Each row of a before or after table is a point. The points were changed in one or more steps. Then noise was added and the rows were shuffled. The steps act on columns, c1 being the first. Name the steps. A step turns or swaps two columns, mirrors them in a line or flattens them onto one, adds a multiple of one to another, or multiplies or shifts one. Angles are multiples of 10 degrees, from the lower column toward the higher: turns from -170 to 170, lines from 10 to 170 but not 90. Use the fewest steps. Two steps may share a column if one is a turn and the other turns, adds or multiplies; they go together, in the order done. Otherwise the lowest column goes first.

Before, 9 rows:
[[ 11  44   6]
 [ 11  19  83]
 [ 14  14 -11]
 [-16  14 -16]
 [ 11   2  70]
 [-25  16  12]
 [ 19  -7  16]
 [ 21   7  15]
 [ 27   7 -25]]
After (9 x 3):
[[-12 -21  16]
 [-18 -23 -24]
 [ 21 -42   5]
 [ 28   4  11]
 [-10 -10  71]
 [-19  -8  15]
 [ -1 -21 -11]
 [ 19   0 -17]
 [  4 -22  82]]
Steps: turn c1 and c2 by -140 degrees

Before:
[[ -6  10  56 -26  32  36  -5   3]
 [ 19 -21   5 -21  19  26  10  -8]
 [-34  20  -2  18  37  -5  -7 -11]
 [ 21  -8  20  41 -13 -40  47  62]
 [ -7  77 -20  48  21  -4 -43  76]
 [  9  26  15  -1  20  23  15 -27]
 [-25  14 -10  -6  10 -46 -37  10]
 [ 27   0   2 -35  39  22  -2   3]
 [ 20  12  -2 -36  -5  29  21   5]
 [  5  12  26 -23  15  45   2 -11]
 [-37  37   3 -49  38   5 -12   0]
 [ -1  12   2  18  14 -17  37  46]
 [-25 -28 -18  48   5 -34  32  60]
 [-28   4   9  -6  -2  37  -7 -19]]
After:
[[  3  23  -4 -46 -12 -91  46  61]
 [-37  -5  12  21  -4 -22  21   5]
 [ 10  -2  11 -15  14 -65  37  45]
 [  6  -4  37  61  37 -45 -12  -2]
 [ 30 -31  74 -38  21 -53 -44  74]
 [-16  22  16  18  16  -4   1  -9]
 [ 46 -13 -29 -30   7 -85  32  60]
 [ -9  10  28  -6  20 -27  14 -26]
 [ 21  10   5  18  -1 -14  -6 -18]
 [-40   2   1  17  38 -28  -1   3]
 [ 21 -10  13  19  10 -96 -38   9]
 [ -6  53  20  24  32 -14  -5   3]
 [ 38  -6  19   0  37 -56  -8 -10]
 [-27   7 -19  11  19 -24  11  -9]]
Steps: turn c1 and c4 by -150 degrees; mirror c2 and c3 in the line at 50 degrees; shift c6 by -50

Before:
[[ -2 -15 -26  27   2  14  45  12  40  40  -9 -11   3 -14]
 [  4  12  44 -11  22 -18   9 -21  12  39  28 -21 -11   0]
 [  7 -28 -40  13  50   6 -35 -10 -25 -30 -36 -36 -17 -12]
 [  8 -16 -39  -4 -24  -1 -33 -13  20  42 -43 -15   2   6]
 [-11  17 -27 -21 -19 -10  18  16 -25 -19  32  32  29   5]
 [ 15 -13 -24   4   1 -40  14 -10  22  21 -48 -36   4  16]
 [-16 -30  38   8   1   5  -5  -9  -1  41  12  26  30  28]
 [ 43 -18   4 -46  24  25  18  15 -16 -30   9 -32 -12  70]
 [ 20  19  29 -49  30  -6  39  54  30  38 -45 -17 -43 -17]
 [-31 -14 -21  23 -17 -32 -38 -14   0 -33 -24  -8 -40  -4]
 [ 54   6 -31 -27  59 -40   5  57  42 -14  10  10 -22  16]
 [ 47 -20  32 -11  -2  17  23  19 -31 -29  21   0  -6  17]]
After:
[[-16 -31  38  11   2   7  -3 -11  -2  42  13  28  30  25]
 [-32 -12 -21  20 -14 -31 -36 -13   2 -30 -22 -11 -41  -3]
 [  7 -30 -41  13  49   9 -35  -7 -39 -34 -39 -35 -17 -11]
 [ 43 -19   4 -45  24  24  21  13 -25 -30   9 -32 -12  70]
 [ 44 -20  31 -11   1  16  25  21 -53 -31  23   2  -7  14]
 [ -4 -14 -25  28   3  16  45  12  63  38 -12 -11   2 -14]
 [  2  14  47 -12  24 -14   6 -22  21  41  29 -19 -11   0]
 [ 13 -13 -23   6   1 -41  15 -10  36  23 -48 -35   6  17]
 [ 19  19  30 -50  29  -7  36  55  49  39 -45 -18 -43 -18]
 [ 52   4 -29 -26  57 -37   4  56  67 -16  10  12 -23  17]
 [ -9  18 -26 -20 -19  -8  16  14 -44 -20  35  30  28   3]
 [  9 -17 -42  -3 -22  -4 -35 -12  31  44 -44 -15   2   7]]
Steps: multiply c9 by 1.6

Before (14 x 24):
[[-25 -15 -24 -12  21 -19 -20   3   9 -22 -11  -4  10  26  18 -11 -10  28
   27  22 -36 -11  41 -30]
 [-29 -11 -19 -22 -55 -33   1   0 -12 -12   3  -4  -2 -17  11   0 -18  -8
   28 -38  13 -32 -33 -25]
 [-17 -23 -23 -27 -20  12  -4   0  19 -19 -40 -33  19 -10  19 -16  -5   0
   39   9  15  11   2 -25]
 [  5   6 -13  17  -8 -16  14 -41  10 -18  12 -11  -9   4  24  19  40   4
   41  -1 -12 -41  10   5]
 [-41 -46 -15  -9 -10   4 -60 -16   7   8  27  15  43  20 -38 -36 -13  62
   61 -16  22  -6  12  14]
 [-13  10 -16  33 -23  16  11  33  10  -9  -4  22  15  28  12  16 -33 -21
  -22  17  16   7 -20  -2]
 [ -8 -39  84  -6 -35  10 -18  51  -4  -3 -35 -25 -15  47 -47  28   7  -8
    4  25 -17  29  -7  28]
 [ -4 -44  16  16 -32  40  -5  13  -6 -38  40   1   2  17  -8   8 -24   9
  -24 -24 -44  39  13  33]
 [ 23 -20  10 -67 -15   7   3  -8 -10 -85 -47   4  23  -1   9   9   8  38
   58  12  -4 -61   9 -23]
 [ 31  12  28  22  37   5   0  15 -40   0  14  54  23   5  50 -10  16  28
   61 -10   3 -32  -2  -2]
 [-13  29  -4 -19  25 -15   6  -4  19  27  40  33  24 -21 -16  -8  22  25
    5 -35 -28  31 -13 -15]
 [ 16  -4   9 -95  52 -23  15   4  -9  34  32 -44 -33   3   7  32 -32  31
   41   5 -37 -34   5   1]
 [ 19 -39   8  -1  35  -1 -47 -46 -46 -14   7 -15  23 -63   1  25  18  43
  -15 -10   8  -1  11 -43]
 [ -8  -1  29  41  14 -43  21 -33  22 -44  24 -38  42   4   1  23  31 -56
    2 -48 -30  17   6  37]]
After (14 x 24):
[[-39 -45  14  17 -33   2  -5  13  -6 -39  37   2   3  15  -8   8  27   8
  -24 -25 -43  53 -12 -32]
 [-18  11 -16  35 -22 -10  10  34  10  -8  -2  22  14  27  12  17  -7 -20
  -23  17  15  66 -15  13]
 [ 18   5 -11  18  -7   2  13 -41  11 -18  13 -11 -10   4  23  19 -24   6
   40  -1 -11 -37   4 -10]
 [-15 -23 -23 -27 -21 -15  -5   2  19 -19 -38 -34  19 -10  18 -16  11   0
   41  10  14 -17  18  19]
 [  4 -39   8  -1  36  18 -46 -48 -47 -14   8 -15  21 -64   3  26   5  44
  -16 -12   9 -18  39  24]
 [ 14 -16 -26 -11  21 -28 -19   2   9 -22 -10  -4  11  26  18  -9 -13  28
   27  21 -34  -5  52  -3]
 [ 28 -13 -21 -23 -55 -33   3   1 -11 -13   4  -5  -1 -16  12   0 -36  -8
   28 -39  14 -16 -10  40]
 [-10 -49 -16  -8  -9 -40 -59 -18   7   7  27  15  42  20 -40 -39 -10  63
   59 -16  21   1   0 -18]
 [ -3 -21  12 -68 -15  24   3  -8 -10 -86 -48   6  24  -1   9  10 -56  38
   57  14  -3 -95  20  13]
 [  1  13  28  24  36  32   1  17 -41   0  14  54  22   3  51 -10 -24  27
   62 -10   2  -5  -2   4]
 [ 12  29  -4 -18  26 -14   4  -4  20  28  41  33  24 -22 -15  -6  36  25
    4 -38 -27 -29   1  21]
 [ 42  -2  30  41  13 -15  18 -31  19 -42  24 -37  41   5   1  23  26 -55
    2 -47 -31  18 -20 -34]
 [ 26  -5   8 -96  53  11  15   5  -8  36  33 -44 -32   2   8  33 -42  32
   41   4 -36 -75   2  -3]
 [ -9 -40  81  -6 -33  -6 -19  50  -3  -3 -36 -25 -15  47 -47  30  28  -8
    4  25 -16  -4 -23 -17]]
Steps: turn c1 and c6 by 80 degrees; turn c17 and c22 by -70 degrees; add 1 times c4 to c22; mirror c23 and c24 in the line at 160 degrees

Before, 10 rows:
[[  8 -60 -69 -28 -35  53  43 -13  38 -53  12 -38   7  55 -41 -32 -15 -27
  -22 -31  17 -26  12 -36   0  33 -45  23   3   4 -54  -9 -13   8  27 -40
  -68   3  24  14 -49   4   3  15  -6 -31 -47 -41  13 -45 -27 -29 -48 -19
   25   4  17  22  18  15  18  29   7 -11]
 [ 51   2  -6  26  -1  65  -9   0  -8  12 -31  16 -31 -10   5  12 -29  -1
    1  -8 -39  21  14  48  15 -43   3  11 -12 -14  12  24  -5  -3  29   2
   47  24   0 -32   7   9  44   4  11  27  15   8  35 -12 -23  10   7  -6
  -11  11  16   3 -48 -14  38  33   1 -37]
 [-13 -35 -13 -54  20  34  22 -20 -15 -53  32  -1  18   5 -34 -38  47 -41
  -42 -50  40  -7 -13 -42 -35  36 -47 -17  15  50   2  -3  11  28  -3  -5
  -11  -8  -5  18 -35 -36  -6   3 -28 -15 -42   2 -43 -19  -6 -27 -53  12
   37   7  -7   4  28  37  19  -9 -17  23]
 [  4  -9   2 -50  42  12  -4 -26 -27 -36  -7  45  32  -5 -34  12  28 -49
  -28  -8  58  36  -5 -36  -3 -18 -48  -4 -20  -4  32 -14 -11  55 -26  46
   12 -23 -32 -33  -2 -33 -37 -37 -43  22  13  42 -13   8   4 -40 -66  35
    5  -2 -30  -4   1  21 -22 -28 -17 -29]
 [  3 -11  35  35  47  16  14  -8   5   5   4 -15   7 -17  34 -20 -22  -5
   37  -5  45   3  15 -40  24 -37  -2  33   9  41  26  34 -33  12 -26  22
    2  -6 -37   3 -67  21  20 -15  22  18   4 -31  -6  22  14 -10   1  -6
  -22 -15   5 -28  37  -1 -20  13   5   3]
 [ 19 -11   8 -31  23  12   5 -36  -5 -22 -26  24  41  -8 -35 -22  15 -41
  -39   7  57  11 -23 -23  -6  25 -22   4  13  -7  55 -24  14  40  10  19
   35 -20  -8   9  17 -25 -24 -22 -43 -22  22  24 -51  10  25 -59 -50  49
    5 -25 -49 -16 -22  26 -41 -14  -2  -4]
 [ 47  -3   8  14  34  36 -25  39 -32  27 -17  40 -27 -24  14  12 -15  26
   36  13  -5  46  23 -26  32 -16  12  39  -4   1  -2  46 -11 -10  24  12
   24  -6 -19 -29 -24  15  28  17 -15  13  39   9  -6  26   2  -3   6 -18
  -27  -9  15 -31  -6 -28  20  27   5   6]
 [ 19  12  31  12  20  16 -12  42 -23  26 -20  34 -21 -38  23  40 -38  -9
   25 -12  -5  42   1  22  24 -35 -13  39  -4   4  14  37 -10  11  -9  22
    8   9 -12  -2 -23  40  17  11  15 -11  14  22  11   5  14   0 -11  18
    2  -8  35  -8 -13 -26   5   5 -20  -7]
 [ 34 -12  22  22  28  18   1  16  20  23  19  13   3   2  23  12 -25  33
   46 -15  38   4  -1 -17   9 -20  16  21 -26  31   3  17   1   5  13  14
   -5 -30 -32  -1 -57  45  11  -1   8  18  -1 -39 -25  30  23  40  40 -10
  -33 -28  20  -2  24   9 -24  36 -35  13]
 [ 17 -71 -64   5 -38  68  -7  19  44 -51 -27  18   4  54 -28 -42  -5 -14
  -38 -70 -10  -8  31  13 -23  26 -46   5  40 -21 -27  13  11  12  51 -40
  -64  35  10 -10 -11   7  28  29 -21 -12 -43 -58  36 -59 -40 -34 -30 -19
   47  10   0  40  28 -10  39  15  10 -27]]
After, 10 rows:
[[  8 -60 -69 -28 -34  53  44 -12  38 -53  14 -37   7  55 -40 -33 -15 -28
  -22 -31  18 -25  11 -36   0  33 -45  24   4   4 -54  -9 -15   8  27 -41
  -67   3 -12  14 -49   4   2  14  -7 -32 -48 -41  14 -44 -28 -29 -47 -20
   25   3  18  23  19  16  19  36   7 -12]
 [  1 -12  35  36  48  16  13  -8   6   4   3 -16   7 -18  34 -20 -22  -5
   36  -6  44   3  15 -40  23 -38  -3  34   9  41  26  34 -34  11 -26  23
    2  -6 -30   3 -66  20  20 -15  21  18   4 -31  -6  22  13 -10   0  -6
  -22 -15   4 -28  37  -2 -20 -26   4   2]
 [ 47  -3   9  13  33  34 -24  38 -33  27 -17  40 -26 -24  14  12 -14  27
   37  14  -4  45  23 -26  33 -17  12  40  -4   0  -2  46 -11 -11  24  12
   25  -7 -33 -29 -25  15  28  17 -15  13  38   9  -6  26   2  -4   7 -19
  -28  -9  15 -30  -6 -28  21  -3   4   6]
 [ 19  13  30  12  21  16 -12  43 -23  26 -21  33 -20 -38  23  41 -38 -10
   24 -12  -7  41   0  22  23 -34 -13  39  -4   4  14  37 -10  11  -9  21
    7   9 -10  -2 -23  41  17  10  14 -12  14  21  11   5  13   1 -12  17
    2  -7  36  -9 -13 -25   5  -7 -23  -8]
 [ 17 -71 -64   5 -37  67  -7  19  44 -51 -29  19   4  54 -28 -43  -7 -14
  -38 -71 -11  -9  31  13 -23  27 -46   5  41 -22 -26  13  11  13  50 -40
  -64  34  -8 -10 -11   7  28  30 -21 -13 -44 -58  36 -58 -40 -35 -30 -19
   47  10   0  40  28 -10  40  15  10 -28]
 [ 34 -11  21  21  29  17   1  16  20  23  19  13   2   3  24  12 -26  33
   46 -15  38   4  -1 -17   8 -19  16  21 -27  31   4  17   0   5  12  15
   -5 -29 -48   0 -56  45  10  -1   7  18  -2 -39 -25  29  24  40  39 -11
  -33 -29  20  -1  25   9 -23  -9 -35  12]
 [  4 -10   1 -50  42  12  -5 -27 -27 -36  -7  44  32  -5 -33  11  27 -49
  -28  -7  58  35  -4 -35  -3 -18 -48  -4 -19  -5  32 -14 -10  54 -25  47
   12 -24   9 -33  -3 -33 -36 -37 -42  23  13  41 -13   8   4 -40 -66  35
    6  -2 -30  -3   0  20 -22 -42 -17 -30]
 [ 19 -10   8 -31  23  12   5 -35  -6 -22 -27  24  40  -9 -34 -23  16 -41
  -39   8  57  11 -23 -22  -6  25 -23   4  13  -7  55 -24  14  40  11  18
   36 -19   8   9  18 -25 -24 -21 -42 -22  22  25 -52  10  25 -58 -50  49
    3 -26 -48 -15 -22  27 -42 -14  -3  -4]
 [-13 -36 -13 -55  20  33  22 -20 -14 -53  33  -1  19   5 -34 -37  48 -42
  -41 -51  40  -8 -14 -42 -35  37 -48 -18  15  50   2  -3  12  28  -3  -5
  -11  -8   5  17 -36 -36  -5   3 -27 -15 -42   3 -43 -19  -6 -26 -53  12
   37   7  -6   4  29  38  18  -9 -17  24]
 [ 50   1  -6  25  -1  65  -9   0  -8  13 -31  17 -31  -9   4  12 -28  -2
    1  -8 -40  21  14  48  16 -42   3  11 -13 -15  14  24  -5  -3  29   2
   47  25 -27 -31   7   8  44   3  12  28  14   9  35 -11 -22  10   8  -6
  -11  11  16   2 -48 -15  37  17   1 -37]]
Steps: turn c39 and c62 by 60 degrees

Before:
[[ -11    8  -13   42   31   13  -68    3   -3   23   20  -12   15  -16
   -13  -25   15  -23   -1    2    2    9   24  -14    9  -31  -20    1
   -24   75   42   12   14    8   -8    6    9   26  -24    6   -4   25
   -19   -9  -37   20  -20  -28  -10    5  -35   25   23   16  -14  -48
   -21  -16  -10  -16  -24  -24  -20  -20]
 [  30  -11   -6   23   -8    8   12   23   -7   21   39   -7   15    2
     8    7   11   11   -5   34  -29    1   16  -27  -17   17  -22    8
   -25  -10  -25   -6   -9   24   -4    8   17   34  -15  -10   -4  -18
   -19  -15  -35   23   52   22  -16    8   42   33   -5   -7  -16   -3
     8   65    9  -11   18  -24  -14   39]
 [  21  -31   17   39   35   12  -17    1  -10  -15    4   24   -8   63
    -4  -13    8   21   18    1   10  -42   24    2  -20   39   -7    2
   -37   19   50  -31  -51   22  -13    4  -29   29   36    8    1   22
   -63   -5  -20   25  -16  -31  -16    9   31  -16  -22    6  -13   -4
   -20    0   -9  -20  -19   -2   33    2]
 [  -9    0  -20   37   32   22   12   -2   40  -10   35  118  -18   -4
    17   -8  -15   -7    2   24    8   -9    1  -18  -20 -118   -4  -11
   -22   52   40  -23   11   -6  -11  -12   22   14  -22   15  -45   36
     1   19  -11   10  -25  -47    5    9  -72   39   -8  -14    9   16
   -21  -13   -8   -1  -20    6  -10  -33]
 [  16   15  -23   24   15  107   12   13  -20   18   22  -11  -18   10
    11  -36   10   13  -26   16  -37  -44  -23    2   27   32  -21  -37
     4    3  -54  -22  -17   -8  -15    9   15    8  -14  -12    4   29
    25    6   -4  -11   16  -48   23   -7   20  -35  -14   20  -12   16
    14   86    0   -7   38   22    4    1]
 [  30   11  -25  -37   -1   66  -29   -5  -16  -16   18   -9   12   52
    63  -14  -43    9  -10    1    7   12   16  -10   22   -8  -18  -30
    -3  -10   34  -26  -49   -8   -6  -13    0  -10  -17   22    2   30
    21   -5  -14   19  -13  -19   15  -14    8  -27   11   82   -6  -18
     3   38   36   45  -12   15  -17  -33]
 [ -13   39   -9   51   35   86   -5   13  -20   -6  -11    3   -2  -15
   -11   10  -13   11  -14   21   -8    5   30   -3  -22   41   -4  -74
   -20    5  -19    5  -33   14   20   -6   16   36   -8    8    1   46
    16   24    8   11   -7    1   -4  -35   35   29    2  -19  -30  -17
   -19   19   89  -19  -16    3   23  -30]
 [  24    6   26  -21  -44   20   10    3  -14   14   23   -3   12   85
    18   47  -15   -9  -10   27   -3  -48 -109   -6   -3  -22  -27   24
     5   44  -45   -4  -37    5   -6  -16   18  -18  -27   21  -10   24
    26   38  -32   13   -8  -33   12   13  -46  -41   -7  -13  -16  -16
    -7   -9   -9  -16    4   22    1  -27]
 [  50   26  -20  -27   29    8   17    9  -11    6    0   41  -26   -6
   -15  -35   12   -7   -5   26  -41   10  -11  -45   -5   15  -14    6
    70  -10  -23  -28   92    7   16  -23   18  -52   78    0  -47   46
   -26   -6   41  -52  -19    2   -3   17    4   44   -3   -8   12  -27
    -5  -14   -4  -13  -11   45   13   -1]
 [ 104   47    4   30   22   14  -15   17    3   15   -6   31   13   75
   -14  -11   16    1  -26   -7   10   13   25  -54  -10   42  -17    6
    30   -9  -13   67  -34    0   -9    8   -1   26  -36   21  -13   50
    11  -11   22   -5   96  -26    5   11   27  -16  -19  -15   17  -24
    33   37   27   33  -22   22  -21  -10]
 [   2    1    9   49   35    7   20   -6   19   -5   25    0   16  -16
     7   46  -26   29   39   -3  -14  -24    8  -45  -15   -8  -14  -21
   -20    4   44  -30  -12   51   20    9  -23  -15    0    8    5   17
    22    3  -21   21   16   -3  -13   16   22  -43   21  -16   15    3
   -19  -12   29   64  -14  -24    3  -34]
 [  -7   39  -12   31   13   28    2   -5  -24   15   -2   -1   16  -13
    45  -20   12    3  -11   -3  -60   -6  -22   -3  -20   43  -21  -13
    25   -3   50  -21  -41   12   -8  -37   21   34  -34   19   -2   39
    25   32  -15   22  -17  -26   -2  -12   38  -37  -22    6  -19  -24
   110  -16   40    2  -24  -19   -6   78]]
After:
[[  22  -35   16   39   35  -13  -19    4  -12  -15    3   24   -1   60
    -5  -17    6   21   20    2    8  -44   22   39  -24    2   -7    2
   -39   19   53  -32  -53   22  -12    5  -31   31   34    7    0   21
   -64   -3  -24   26  -16  -26  -15    9   30  -14  -22    9  -14   -8
   -21   -2   -7  -19  -23   -3   34    0]
 [  24    2   27  -19  -46  -20   10    6  -12   14   20   -4    1   84
    19   48  -18   -9  -13   24    1  -44 -108  -23   -3   -5  -26   23
     6   45  -46   -4  -37    2   -6  -20   19  -15  -28   20   -7   20
    27   40  -31   14   -7  -35   13   16  -49  -39   -2  -14  -15  -17
    -7   -8   -6  -17    3   19    1  -29]
 [  -7   35  -10   28   12  -28    1   -6  -25   16   -1   -3   -1  -13
    45  -20   10    3  -10   -2  -62   -6  -21   43  -22   -3  -21  -11
    22   -3   50  -24  -38   10   -7  -35   21   35  -35   17   -3   40
    27   33  -11   24  -12  -28   -1  -12   38  -40  -19    1  -19  -26
   110  -17   42    3  -26  -20   -5   77]
 [ -17   38   -5   48   36  -83   -5   15  -19   -8  -11    4    1  -17
   -10    8  -12   14  -13   21   -7    5   30   41  -21   -2   -6  -75
   -22    6  -15    3  -35   12   18   -8   15   40  -10   14    2   48
    13   23    8   13   -6    2   -4  -35   36   31    0  -19  -28  -19
   -22   20   91  -18  -18    0   25  -28]
 [  -8   -2  -22   36   29  -26    7   -1   37  -13   36  120   -4   -5
    17   -9  -16   -8    1   20    2   -4    0 -119  -20  -22   -3  -12
   -24   54   38  -21   10   -7   -8  -15   25   13  -21   15  -45   39
     0   16  -18   12  -26  -49    6    8  -72   38  -11  -18   12   20
   -20  -12  -10    2  -19    4  -13  -36]
 [  -1    3   10   49   35   -3   19   -6   19   -6   24    6    0  -16
     6   44  -24   26   42   -4  -12  -22    7   -7  -15  -42  -14  -18
   -22    1   40  -31  -10   58   23    9  -23  -17    2    6    6   16
    20    1  -21   21   14   -1  -17   15   22  -43   24  -13   15    4
   -19  -13   30   65  -12  -22   -2  -32]
 [ 103   47    3   33   24  -11  -17   16    4   11    1   31    1   78
   -15  -12   16   -2  -24   -5   11   13   23   43   -7  -59  -19    6
    30   -7  -12   64  -32    2   -7    7    3   25  -37   25  -13   51
     9  -10   21   -4   98  -27    9   10   27  -21  -18  -15   17  -24
    37   35   30   34  -24   21  -18  -10]
 [  33   -9   -6   18   -8   -8   11   21  -10   19   41   -6    1    0
     7    5   10   12   -6   32  -29   -2   14   17  -19  -32  -24   10
   -26   -9  -25  -10   -9   23    0    9   17   37  -18   -9   -4  -18
   -16  -18  -34   24   51   23  -17    6   44   32   -2   -8  -20   -3
     6   65    7  -11   17  -21  -16   40]
 [  48   24  -22  -28   31   -8   15    9  -12    6    1   39    0   -7
   -15  -38    8   -9   -4   27  -42    9  -10   14   -5  -46  -15    9
    69  -12  -27  -27   89    1   19  -22   16  -54   81   -1  -48   49
   -24   -9   45  -52  -17    2    0   16    2   41   -4  -12   12  -30
    -5  -12   -7  -15  -12   47   13   -2]
 [  19   11  -23   23   15 -108   10   11  -21   19   23   -8    3   10
    12  -39    5   11  -27   17  -39  -46  -19   31   25    5  -22  -39
     7    2  -55  -22  -15   -9  -14    9   16    9  -17  -10    2   28
    24    3   -3  -10   14  -49   24   -5   20  -36  -19   17  -11   12
    15   87    2   -7   41   22    4    4]
 [  33   12  -23  -39   -1  -67  -25   -3  -14  -18   16   -8   -2   53
    63  -15  -42    6  -10    0    7    7   17  -10   19   -7  -19  -29
     0  -10   30  -22  -50  -11   -4  -17    0  -10  -13   20    3   31
    19   -8  -13   23  -13  -20   17   -9   10  -30    8   80   -7  -16
    -2   39   35   45  -12   13  -16  -30]
 [ -10    9  -11   42   35  -14  -68    4   -6   19   21  -11   -3  -15
   -16  -28   16  -23   -1    0    2    7   19  -29   11  -12  -20    4
   -25   78   47   11   12    6   -8    7    8   30  -21    7   -4   25
   -17  -11  -35   20  -20  -29  -12    3  -35   23   25   15  -15  -46
   -23  -17  -13  -16  -20  -27  -19  -22]]
Steps: multiply c6 by -1; multiply c13 by 0; swap c24 and c26
